Each wall is flat, endless, passes through zero and stands at right angles to its row. A trip goes straight from one point to another. Which walls does it cross, in order?

Walls:
(1): [-2.8,  3.1]
(2): [1.2, 2.7]
(3): [ 0.0, -2.1]
(4): [-1.5, -3.1]
(5): [-1.3,  0.9]
(6): [4.5, 4.0]
(7): [-4.5,  6.0]
(8): [-0.7, -7.3]
(9): [-1.9, -3.6]
(10): [ 3.2, -2.5]
Trips:
[ 1.7, -6.2] to [ 0.5, -7.5] => none
[-2.8, -1.8] to [-5.4, -2.2] => none
[-1.5,  6.3] to [7.2, 1.7] => 5, 10, 1, 7
[-5.7, -5.6] to [-4.1, -0.5] => 1, 7
[2.7, 2.9] to [0.8, 4.9] => 10, 5
[-4.7,  9.8] to [-7.3, 12.8] => none

Walls:
(1): [ 4.6, -4.0, -1.2,  1.9, -5.6,  0.4,  6.0,  1.0,  0.8, -1.9, -4.3,  6.1]
(2): [ 1.9, -2.5, -4.5, -1.9, -0.3,  0.3, -3.7, -8.5, -5.3,  4.9, -4.5, -4.2]
(3): [ -4.5,   0.9,  10.9,  -3.5,  -6.9,  -0.4,  -3.2,   2.4,   5.4,   2.7,
  -5.9, -11.8]
(4): [-7.6,  0.6, -1.5, -2.3, -0.2, -6.9,  4.9, -0.6, -1.2,  0.6, -2.7, -0.6]
(5): [ 6.9,  3.6,  4.0,  6.2, -8.5,  2.9,  0.8, -2.8, 11.1,  0.1, -4.2, -4.4]
(6): [-1.0,  0.0,  2.9, -1.5, -4.9, -4.2, -1.7,  2.6,  1.1, -4.1,  6.5, -3.5]
(7): [ 3.2, -0.4, -2.0,  1.7, -0.8, -1.0, -1.9,  1.2, -1.6, -1.4, -3.5, -3.1]
(8): [  0.9,  -9.8, -10.7,   1.4,   4.2,   1.1,  -9.7,   4.5,  -0.9,  -0.6,
   3.8,   3.0]
(9): [ 0.7, -0.8, -4.5,  2.5,  1.9,  3.6, -2.5,  1.2, -1.6,  5.6,  1.7,  0.1]
(10): [ -6.5,  -1.2,  -3.0,   1.3,   7.5, -10.2,   3.0,   5.1,  -4.8,   8.5,
   0.7,  -1.0]
Trips:
[-9.4, -1.1,  6.7,  2.7, -1.3,  8.8, -2.4, -0.9,  6.2, -2.9,  8.5,  1.6] to [-5.2, -0.4,  4.7, -0.3,  2.2, -5.9,  3.0,  5.6, -2.8,  0.5,  0.4, -2.6] => 5, 4, 10
[-4.0,  1.4, -3.2,  1.8,  8.0,  3.2,  4.6,  1.7,  0.7,  0.8, -5.8,  7.7] to [ 1.1,  2.5,  1.9, -8.6,  0.3,  0.0,  6.3, -2.6,  2.8, -2.1, -4.7, -3.9] => 8, 9, 3, 10, 5, 2
[  2.1,  -0.4,   5.9,   2.9,   1.0,  -2.9,   0.9,   0.0,  -2.8,   3.4,
 -10.5,   3.9] to [-5.3, -2.0,  0.9,  6.6, -5.3,  8.3, -1.4, -5.2,  2.4, -3.2, -5.9, -0.7] => 10, 4
